Each wall is flat, endless, passes through zero and stands at right angles to its row. A trip goes straight from one point to another. List the walls that it crosses, first one first.

Walls:
(1): [ 38 -26 -35]
(2): [-35  13 -68]
(3): [ -2 -19  19]
(4): [-20  33  10]
(5): [ -6  75 -22]
Trips:
[ 45 -41  14] to [ 89 -45 -87] => 3, 2
[ -1 -24  99] to [-61  80  -4] => 5, 3, 2
[74 -6 25] to [-11 -19 -14] => 2
[90 42 61] to [-22   0  76] => 1, 5
[-16 -64  -2] to [-56 -50 -43] => 2
[-5 45 64] to [-56  14 -40] => 3, 2
[ 56  23 -45] to [-53  19 -27] => 4, 1

Walls:
(1): [ -5 -36   0  24  57  -2]
(2): [-34  -3  22 -43  25  46]
(3): [ -2   9 -68 -58 -48 -20]
(4): [-92 -15 -44  16  55 -12]
(5): [-27 -14 -32  50  29 -27]
(6): [-12   7  10  31  68  34]
(7): [ 27 -41 -37 -25  65  42]
Trips:
[42  2 38 44 34 11] to [-110  -46   95   61  -70   53] => 7, 2, 4, 1
[ 11  57  24  75 -16  43] to [ 91  12  -8  58 -26   2] => 5, 6
[ 93 -63  32  81  11 -28] to [-61  17 -16  84   1  12] => 7, 4

Walls:
(1): [  3 -16  -6  52   2  30   3 -21 -61  -6 -47]
(2): [-20   4  25 -10 -10 -12 -12 -14 -10  36  56]
(3): [  1 -54 -13 -65  11 -73  37 -12 -20  45 -36]
(4): [ -8   5  -3  21  33   0 -19  46 -88  -6 -17]
(5): [ -2  13  34  18 -40   5  56 -13 -19  70 -14]
(6): [ 35  55   4  16 -10  37 -23 -23 -74 -75  33]
(7): [ 52  48  52 -71  18  29 -59   4  26 -47   2]
(8): [-61  38  74 -42  11   9  -7   6  -5 -92 -90]
Trips:
[ 20  36   9  34 -55  32  12 -10  11   0  56] to [-37 -56 -58  31 -60 -68   5 -14 -59  73  18] => 7, 1, 3, 6, 4
[ 45 -17 -35 -95  30 -88  54  44 -53   9 -20] to [ -2 -21  46 -32 -24  48  39 108 -43 114  -5] => 5, 2
[-14  10 -34 -31 -20  11 -24  31  74  22  74] to [121  33  47  31   9  10  -5 -24  33 -10 -40] => 2, 6, 5, 1, 8

Walls:
(1): [-24  26 -42  40  67 -33 -76  24  43 -59  13 -88 -63  21]
(2): [-11  59  24 -29 -33  -7  10  43  58 -18   9  19  79  76]
(3): [  8  -3  23  16  21 -48  29  -9  -3  -4 -36  19  79  20]
(4): [  0 -13 -19   0  31 -19  76   7  -9 -49 -30   3  -4 -18]
(5): [ -6  45 -13  39 -11  46 -65  53  34 -60 -66  52   6  -5]
Trips:
[ 65  10   6  12  20   3 -22  36  51 105 -22   9 -57 -36] to [ 15  36 -50   0  15 -32   0 -29  15  14  27  14  20  76] => 5, 2, 3
[-30  -9  60 -36  64  -1 -55  59 -11 -12  59   5   2  -7] to [-23 -67  41 113  66  43  37 -29  22   9  11  -8  57  26] => 5, 3, 2, 4, 1
[ 15  37  15 -56  -9 -22  13  59   6   2 -23 -11   5  -6] to [ 71 -49  40  34  17 -47  16 -18  10  48 -20 -20 -73 -26] => 5, 2, 3, 1
[ -14  -60  -96  -27  -48   -1   38   -5   20  -30 -121   63  -85   31] to [ 55  15 -22 -22  48  21  13  43  18  45  34  21   3  30] => 2, 5, 4
[ 41 -18 -17 -15  22 -64 -28  10 -11  58   4  67 -44  18] to [ 70  -1 -42  11  -7   9 -28  60  47   3  16 -70  49 -48] => 3, 1, 5, 2

Walls:
(1): [-11  50 -11  -9  -7  22 -22 -54 -30  45  57 -14  22   4  26  13 -22   7
 -14  22]
(2): [  7 -49 -43  50  33  81 -11 -32   1  33  59 -23  23  30 -44 -20 -63 -26
 -38   3]
(3): [ -63   16  -97   37  -22  -14   44    2   44   -2  -10   46 -105  -24
  -23  -34  -40   -6  -27  -16]
(4): [-63   6  20 -28  64   5  -7  16 -12  -7  26 -20  48   1 -23 -71 -42   0
  17 -16]
(5): [ 50 -20  69 -13 -10  -8 -45 -22  24  54 -72  10 -77  55   1 -11 -43  41
 -13  44]
Trips:
[ 81   1  -4 -53  31   4 -14 -27 -54  -2  13  99  30  17 -35  24 -45  48
  21  25] to [-22 -39 -59 -15 -48   4 -33 -15  30  -9  34 -25   8  43  16  15  -6  88
  38 -23] => 3, 5
[ -9  34 -15 -74   9   5  67  24  30   6  -9 -27  32 -41 -58  -6  59  46
 -39 -48] to [-25 -28  46   3  34 -32 -28  50   3 -39 -38 -29  25  72  -7  80  10  82
  -6 -52] => 3, 5
[-72 -12  49 -37  19   7  41 -25  59  -3  48 -57  13  -8  43  12 -18  13
  32  26] to [ 40  23  34 -48  -8 -43 -16 -76 121  48  -8   0 -40 -51  39   6 -46   0
  10  -2] => 5, 3, 4
[-11 -31  50  33  32 -25   9 -30  21 -34  11   3  -7 -32   9  39 -37 -83
  45  46] to [  4  26  -4  40 -52  43  47  17 -45  44  16 -52 -43  27  49  12  35  -2
  -7 -60] => 4, 1, 3
[ 28  48   2  23  26 -73 -12  40 -25 -15   9 -26   6  30  -2  -6 -17  13
  33  10] to [ 37 -46  22 -38  23  -6  60  14 -77 -21  12 -53  55 -55  87 -16  11  54
  37  65] => 5, 1

Walls:
(1): [ 14 -17 -40 -17   6  17 -61   6 -49   8  -1  13 -34   9 -37  25  51 -14
  21  31  25 -40 -29  -9 -29  -7 -22  -4 -45 -58  43   2]
(2): [-10  -4 -12 -15  -9  60  34 -48 -47 -69  20   4 -58 -26  52 -17 -20  12
 -68 -96 -11   3 -44 -58  -2 -47  56  45  28   4  49 -22]
(3): [ 56  18 -25 -13 -58  -5  -3  14 -18  64 -34  34 -49 -70   1   5  22  47
 -97 -15  16  -7  -2 -29  57  47  57 -19  29   1 -12  75]
(4): [ 39  23  73 -34  12 -42  -2  48 -42   2  25  20  19  52  21 -13  36  67
 -27   5  -6   4 -53 -90  17 -50 -24  34 -83 -16 -20 -33]
(5): [ 87  58 -22 -30 -24  90  51 -25  31  11  38 -36  20 -10  -3  -1 -41  10
   8   9  71 -56  27 -50  -6  27  -5 -21 -60 -71 -79 -32]
Trips:
[ 25  14 -26 -20 -42  62  66 -10  34   7  -1  68  21  11 -57  38 -15 -19
 -49  -4 -52  26 -43  -5 -38 -15  19 -18 -54 -12 -40 -15] to [-18 -16 -18  21  60   2 101  -2  15  -7  16 -41  -3  25 -59 -18 -39 -26
  86 -53   6  22  46  38 -36 -29  34 -90 -51   5 -24 -35] => 3, 4, 2
[ 20  57  12 -59  35 -49  30 -54  87  15 -44 -56  24   5  64  -5  44  62
  -6  61 -57 -18  41  67 -56  -9  42 103   0 100 -51 -15] to [ 60  -5  80  36  34  31  24  23  11  -1   9  14 -59  61  78  22 -37 -13
 -21   8 -55 -45  53   1 -39   5  50   7  22   6 -15  22] => 5, 2, 3
[ 14   4  33  10  29 -48   3  44 -23 -38 -17  40 -43 -44 -25   5 -26 -38
 -20 -34 -16  21 -56 -79  20  29  26 -10   5 -15 -16   7] to [ -12   43   -6   30  -21    7   -9  -36   18  -31   34  -16   17   41
  -44  -12  -64   55 -114   -3  -41  -43  -18    8    1  -27   65   21
  -17   22    2   32] => 5
[-26  48  38  10 -43  -1 -25   2  22 -50 -40  35  87  35  90  44 -75   6
 -60  -8 -13  33 -77 -35  33 -19 -12 -16  20 -58 -33 -59] to [ 13  37  11  42  34 -15  -2  27  58  -4  -6 -32   3 -23  -9 -44 -27 -22
  30  83  59 -46   7 -39   4  -2   8 -10  48  16  42 -59] => 2, 4
[-20  -2 -58  63  77  34  40 -13 -71  32  -7 -46  34 -13  96  51   3 -16
  77  54  -7  -7  48  20  57  51 -31  -7  10  67 -13  26] to [-26 -33 -28 -46  45  27 -17  40  71 -39 -11  24 -20   7  27 -47 -27  31
  17 -40  43 -54  16 -35 -55  22  18   1  42  14   2 -29] => 5, 2

Walls:
(1): [  2  53 -10  82  22 -16  26  -8   0  10 -67 -44  31 -20  11  -6 -61 -31
 -32 -39   5   6 -62  50   6 -32   1 -22 -32  54   5 -30 -28  31 -35  16
 -66 -65  42  85  58  -3  23 -38 -14   4 -10 -14]
(2): [ 91 -14  56 -51  21 -20  -4 -49  -4  25   0  26   3  -2   2  31 -69 -33
  -9   3  -9 -16  84  30 -51  37 -13 -79  14  61 -81 -74 -35 -25  -6  -2
 -18  32 -11 -24 -38  42  14  14  47  45 -36   4]
(3): [  -2   32   21  -62   64   64  -64  -16   23    4  -16  -19  -55 -106
    2  -12    0   89   24   37  -41   64   22   21   27   31  -18  -27
    3    6  -25   -9  -12   20   26    1  -16   13  -38   44  -44  -50
  -39  -45   -5   44   -3   12]
(4): [   5  -73  -28  -44  -25  -19  -32    6    1  116   41   64  -25   15
   21    3   -6  -55  -57  -23   16   83  -27 -115   22   27  -63  -67
   24   55  -43   11  -34  -19   -4  -27    0   10   47   -2  -12    2
   16   -4  -46   61   35  -16]
(5): [ -8  50  48 -72  11 -27 -23   2 -30   9 -60  55 -15  31  59 -32 -36  47
 -12 -11 -49   6 -38  61  28 -76  15 -72  44 -19  -5  14 -23 -33  12 -22
  30  11  -9  32   4   7 -22  15   9  20  78 -15]
(6): [ 48 -10  46  24 -27 -55  11 -31 -42  35  39 -14 -35  40  35  -9  32  19
  51 -20   4  10 -26  27 -20 -10 -25  -4  -3  56  27 -10  57  28  28 -18
 -21  11  70 -35 -50 -34 -85  -2 -14   2 -14  10]
(7): [-22  45 -20  14  23  17  37 -51  10 -56   6  28  24  15 -12  14  11  22
   7  25 -13 -67  -4 -43  24  30 -45 -38  12   1 -23  46 -21 -58  10  -2
  38 -41 -67   0  99 -13  38  27 105   6  -6 -20]
Trips:
[ -48   33    7  -15   18  -10   32  -15   59   14  -75   -1  -44  -21
    7  -56  -91   31   10  -39   77   23    8   47    7   32    9   83
    3   -7   23 -100  -18   63  -13   31   14   17  -43   30   56  -42
   22   12  -27  -44   40   27] to [ 59   5  21  57   1  19  90 -21   6   6   4 -45  -5 -55 -46 -57  47  19
  40 -16   4 -26  23   3  33 -30  28  24  20 -26  19   9  -4 -38  65   4
  56   3  28   8 -48  77   2   9 -40  40  -3  48] => 5, 6, 1, 3
[ -2  54 -72 -19 -81 -17 -36 -17 -16 -60  42  -3  34 -34 -71   2 -78  10
  58 -39 -17  -8 -29  13  34 -29 -18 -87 106  63 -65  42  11 -10  -4 -15
 -14   8 -41  27  32 -38   5   0   1  10 -41  43] to [ 14   2  17 -42 -31  10  72 -15 -18  53   9  -4 -51 -14 -41  25  24 -37
 -37 -73  66 -18 -34  18  31 -45 -43  -6  13  19  57 -98 -17 -61 -58 -12
  -1 -12 -40   9  35  19  19 -14  18  22 -10  11] => 3
[ 25 -12 -30  62 -22  49 -33  39 -33 -16  55  -5 -23   5  52 -32  31 -29
  -5 -21  58  23 -57   6  13  31  33 -14 -34  35 -29 -36 -31 -12 -15  -9
  46 -18  -9 -29  36 -17  -2 -64  59 -23 -39   1] to [ 78  47  22 -27 -25 -39 -65  53  28  -5 -47 -35  21 -13  58 -12  -1  81
  -3  20  95 -72  22  -2  -9 -73  13  29 -34  32  12 -19  16  37 -54  26
   1  13 -21 -36   5  -3 -28 -20  -3  14 -58  -2] => 4, 7, 2, 3, 5
[ 32  39  -2  33  74 -23  34   4   7  30 -17 -13  18   7 -19  47 -53 -28
  25 -16  -4  44  67 -66 -79 -10  26  63 -87 -38 -19 -22 -54  26  43   6
 -57  55   1 -12  71  -6 -22   8 -68  31   5 -24] to [-16   3 -41  24  -9   5 -56 -17  -1 -32 -22  61  73 -44 -43  33  -6 -21
  63  34 -67  -2  36   9  18  13 -85  18 -29 -46  -5  56  -7 -12 -37  25
  17  50 -16  32  56   1 -16  22 -68 -12  -8  68] => 3, 2, 7, 1
[-83   9  63 -28 -31   0  46 -10  20 -74 -17 -53 -15 -21  -9  80  -5  22
  14  -3 -73  73  41 -22  14 -16 -18  62 -45 -22 -28 -51  45  18  -1  -4
  44  47 -73  46 -25 -26   4  17   2  46  63  22] to [   7   -8   28   13   32  -45    9   62   15   33   16   28   35   42
   -2  -10    0   -6  -30  -27  -13  -25   -3   35   -9  -15   58   12
   46  -17  -13  -28    2   30   52   -1 -110  -29   54    3   -6  -30
  -20  -10  -66   13   17   35] => 6, 1, 3, 4
[ -7  33  22 -14  10   6 -79  37  72   8  10  26 -23 -25  88 -17  42  35
  -5  85 -58 -76  18  46  -9 -77 -60 -65 -60  -8 -26 -33 -53  10  26 -21
 -54  10 -57  -4  26 -52  39  17   5   0 -23  16] to [  0  29   8 -52   5 -60 -16 -11 -26 -32  10  48  33  -3  23 -52   5  16
  68   6  55 -32 -38   6   0 -26  16   3  -8  -1  50 -28   4 -12  23  83
 -35 -32   6  19  20 -36  36  81  -2  65  22  -4] => 1, 6, 2, 3

Walls:
(1): [-49 -15  30   3   1 -68   0  -6  21  16 -38  48  78 -13  22 -31   8 -45
  81   9 -50  28   6  64  -5  70 -45 -56  13 -16  51   7 -72  -9  33  44
 -15 -24  15  45   4  -2  14  77 -21 -37 -48 -14]
(2): [-12  35 -63 -24   2 -10 -20  19  -2  -4 -59 -46  51  -6  23  11   0  10
  69 -27 -10  37 -53   5   0  66 -17  61  45 -28  24 -77  31  18  16  -7
 -35  41  -4 -62  12   5 -15 -31  25  51  33  -7]
(3): [ 55  73  -9  35 -37  73  41  31   9  97 -29  -3 -24 -77  46 -16 -82  -3
 -72  -8  35 -60 -46 -36 -10  48 -60  27 -67 121  47   0  13 -37 -15  36
  34 -29  25  -2  34  46 -60 -18  76  86  76  46]
(4): [ -28 -103    0   18  -47   12   25  -36  -34   27    6   -4  -17    6
   57  -35   -4   -6   60   38  -14  -64  -13  -34  -28  -33   -4  -31
   17   16   48   52  -59   22   23  -11  -31   64   32  -59  -42    6
  -12  116   -2  -23    2   18]
(5): [ 21   5  42  -7  35  67 -13  40  39   6  -9 -28   6  32  34  42 -23 -29
  35  44  43 -55   9  16 -21 -18  -3 -50  72 -17  -6 -38  -2   9  13  18
 -20  27 -13  10 -11 -19   8 -36  47  31  16 -36]
(6): [-78 -34  11  32  -3 -20  38 -29  24  53  51   9 -53 -18 -36  41 -18  -8
 -18  21 -40   5 -39 -32 -43 -13  -1  55  16  24  13 -14  24   6 -11 -14
 -57  26  25  40 -33  -3  49 -34 -22 -33 -42  49]
(7): [-46 -14 -73 -32 -15  13  28 -62 -13 -45  -2 -41  24  35  25  -1 -12  22
   8  39   2  29 -33 -44   2   9 -15  52  49  69  66 -20  29 -36  13   4
   7   8  -5 -25   1  26  -6 -12   8 -64 -30 -59]
Trips:
[-30  31   0  48 -37  72   7 -39 -10  41  24  20  -3   3  -7 -26  -6   4
 -37  -9  15 -11 -33 -40  51  -4 -39 -34  15 -50  62  16  39 -25 -14 -35
  44  18 -34  13  54   1  -7   1 -18  27 -17 -31] to [  4  15   0 -29 -13  25   2  24 -51   9 -33 -68  53  10 -18 -68 -52  58
   7  18 -33 -12  10  -8  29  54 -56  47 -32 -14  -5   3   3   0 -34  20
 -16 -43  18  17 -69  36  92  -1 -15  26 -43 -31] => 2, 1
[ 23 -15 -29 -53 -40 -30 -38  19 -20  38  37  33   7 -19 -38  29 -37 -23
 -21  29 -38  -6 -65  65 -54  43  37   1  41 -32 -73  38 -18  35 -16 -20
   1  -5 -11 -71  45  46  -2  19 -57   3 -47 -30] to [ -6 -51  44 -12  13 -10  -2 -10  -5 -35   6  61  25 -13 -15 -20 -18 -15
 -49 -27 -17 -15 -15  15   2 -33  14   7  24 -23  14  20  14 -54  -8 -35
 -32 -18  21  21  32  83  49  34  55  -3   2  40] => 2
[ 55  18 -32 -14 -68  43 -13  45 -31 -45  44  -1  25  72  44  27  11 -18
  71  15 -18  11 -27  91 -40  -7 -36  35 -37  76 -19   9  -9   5  14  19
 -69 -32  97   0  91   5  -3 -56 -12  -8  20  -8] to [-32 -53  44 -43 101  60 -19 -31  28  11 -63   6 -14  20  -6   6 -17  15
 -28  31  29  -1 -71 -61 -58  18 -31  93  -2 -17  15  -1  60  14  34  -4
  47 -29 -50  27 -52  -1 -55  -3   5 -35   6   4] => 1, 6
[  12   -9   -3  -91    4   38  -71   19   31   74   38   63   53   21
   12   64  -55    8   12   22   34  -10   24  -26   -3   54   15 -106
  -16  -15    3  -43   61   16    0  -27   -2    1   70   15  -40   69
   44  -25  -30  -60    4  -69] to [-39  29   7  52 -35 -83 -38  25 -34  24 -35  42  84  14  24 -31  -5   6
   3  70   7 -11  -6 -46 -26 -30 -18 -39 -15  -1  29  56 -54 -19  29 -28
  33 -25 -16  -8 -45   8 -11 -34 -70 -53   8  -1] => 4, 5

Walls:
(1): [ -2  31 -14 -21 -14  75  48  -7   1 -25 -17 -19 -24  13  13 -33 -12  18
 -35  49 -36  32   0  25 -57  15   3 -53   8  16 -22 -40  63  63  -4  13
  -3 -32  63  -9  32  -9 -31 -23  30 -22 -21 -43]
(2): [ 15 -19  26  22  36 -12  27  56  14 -29  94  -2 -21 -49  10  53  16 -17
 -61  -4   7  41 -74 -28  43   3 -26   5  18   3  -9  19 -13  12  17  43
 -17 -30 -14 -57 -24  21 -12  83 -25  -5 -50 -15]
(3): [-23  35  37 -36  23  -4 -21  14 -25  63  18  32   1  24  17   4  40 -75
  86 -43  -1 -34 -19   9  13 -20  11  10  -7 -16 -41  -6 -43 -17  17 -13
 -21 -45  -3  51  14 -12   4   0 -28   2 -10  38]
(4): [  10    7   39   26   47   90  -40  -28   -5   18   -3   53   -9  -10
   12  -44 -100  -16   -3  -36  -33  -12  -13  -37   20  -24   59  -29
  -26   23  -39    1   16   31   30  -18  -13  -54   19  -20   -9  -74
    8    6   -9  -11  -45   -4]
(5): [ 68  14 -10 -35  19  27 -20  44 -39 -20  -3  -4  -3  49   3  35  60   4
  -4  53 -35 -76 -68 -34  19  14 -26  31 -15  19 -14   6  20 -13   3 -45
  12 -71   2 -42 -65 -15 -24  94  -3 -15   1 -11]
(6): [  3   3  59 -38 -44   3 -19 -21 -17  -4 -63 -26 -42 -37  18 -35 -54   5
  -5  15 -23 -50  49 -39  28 -35  46 -18  11  26  56 -14 -26 -19  12 -43
  15   0  30   6  46 -25  10 -18 -58  19  26 -12]
(7): [-10  80  10 -15 -96 -24  54  30  76  -5 -27 -27 -23  47  65 -16  16  21
 -50 -11 -15 -40  27 -32 -11 -12 -15  48  -4  47  41 -31  -7 -10  66 -28
  55  33 -18 -27  46  19  -1 -10  23  31 -34  33]
(8): [ -66   30  -46   -2    7   51   15   34  -14  -10  -11   50  -36  -15
    5  -11  -38  -28   -3   35  -46   19   -9   52  -25   11  -48   -2
   17   13  -78  -51   17   29   10   32  -23   42   45   22  -27  -17
    4 -121   -5   15  -37   10]
(9): [-11 -68  10 -12  37 -49 -19  20 -17  19 -13 -18 -52 -12  11   0  58  51
 -22   1 -13  28  -6   8  23   9  44  -7  20 -46  29 -39  25 -19  17  12
 -30 -27 -14 -13  12  26  28 -18  -1 -40  61  -5]
(10): [ 69 -18  18  -7 -73  25 -15 -44 -19  27 -59 -22 -28 -82  -1  33 -23 -50
  41   5  -5  51  -6  -5  61  24  -3  21 -68  -2  69  21   0  37  40   8
 -40 -85 -60  -4   3  17  54  10  41 -41  32  65]
(11): [ 47   4   0  -1  25  36  -3 -23 -75 -12   0 -67  18 -39 -50 -44  49 -62
 -18  12  -3  23   0  31  49   3  12  46 -17 -40  23 -48 -23 -13  21  63
  47  35  -8 -23  40 -21  34  -2  11  67   1   1]
(12): [  7  -3  10 -22  30  11 -28  12  40   3 -25 -21 -31  16  58  -1  22  14
 -35 -40 -10 -15 -15 -24  12 -15  72  -1 -43  15  82  15 -46  20 -17  22
 -20   1  14  34 -18  15 -32 -11   6 -11 -54  53]
Trips:
[ 44 -44  15 -23 -22  53 -75  45   0  27  96  15  -4 -35   7 -17 -12  -7
 -45  11  25  -3  21   3 -17   1  57 -59  17 -12 -39 -28  36 -18  52 -18
  34 -32  14   2  30   8  24  19 -54  33 -68  14] to [-19 -40  43  36 -18 -12  76  -3   8 -22  32   5 -40  30  -5 -49  11   2
 -32  -1   3  16  31  -3  27  61  51  41   4 -43  36   0 -72  12  26   8
 -68 -85  16   5  25 -14  -7   1   2  36 -21 -21] => 12, 5, 7, 10
[ 17  -8 -11   1   9  33  -4  -6 -46  35 -27 -58  -2 -16 -38  17  16 -12
  -1 -19  15  61  56 -21  44  -6 -14 -12  44 -40 -13 -29 -17 -24 -35 -16
 -52 -21   7   2  -2  10 -22  58  46 -36   2 -31] to [ 40  43   0 -11 -48  16 -87  23 -98  11  56  23 -59 -37 -22  26  16 -51
 -13 -13 -23  35  32 -19  62 -28 -36  47   4 -10 -19 -40 -11 -17   1 -15
  11  11   1  29 -29   3  23   0 -29   9 -35  19] => 3, 1, 6, 4, 8, 9
[  2  15 -48 -42 -21 -41  -9 -10 -82  -2 -41   7   8 -31   4   3   4 -38
 -71   2  13  61  54 -27  74 -56   8 -26  16   1  19 -10 -21  -4  -7  -8
 -52 -16 -23 -24  -7  23 -13  60 -14 -67  -2  -7] to [ -7  21 -32  -8 -25   7 -13  21 -37  19 -13 -24  37  39 -50   7  20  20
  11  -1 -23  18   3 -32 -15  -2  37  19  -8  28  32  17  -3 -36 -11   7
  -8 -17 -11  43  38 -26  95  26 -27  10  22  56] => 3, 2, 7
[-66  -2 -53   3 -32 -33  11  13   6  15   1   9  21 -11  -9  -4   5  31
  15 -22 -12  26 -32 -25  -2 -12  27   3  52 -52  -9   5   8   8 -37  64
   6   7  -9  19 -42 -41   3  29 -16 -15  16  63] to [ -9 -46 -17 -24   8  56   1   1 -46  13  12  71   8   8 -37  55  59 -16
 -41  -3 -23  -3 -13 -10   8 -24  51  -1  -4  14 -19  30  47 -62  12  30
 -23 -29 -41 -22 -20   3 -24  24   6  43  54 -12] => 12, 5, 8, 11, 4, 10
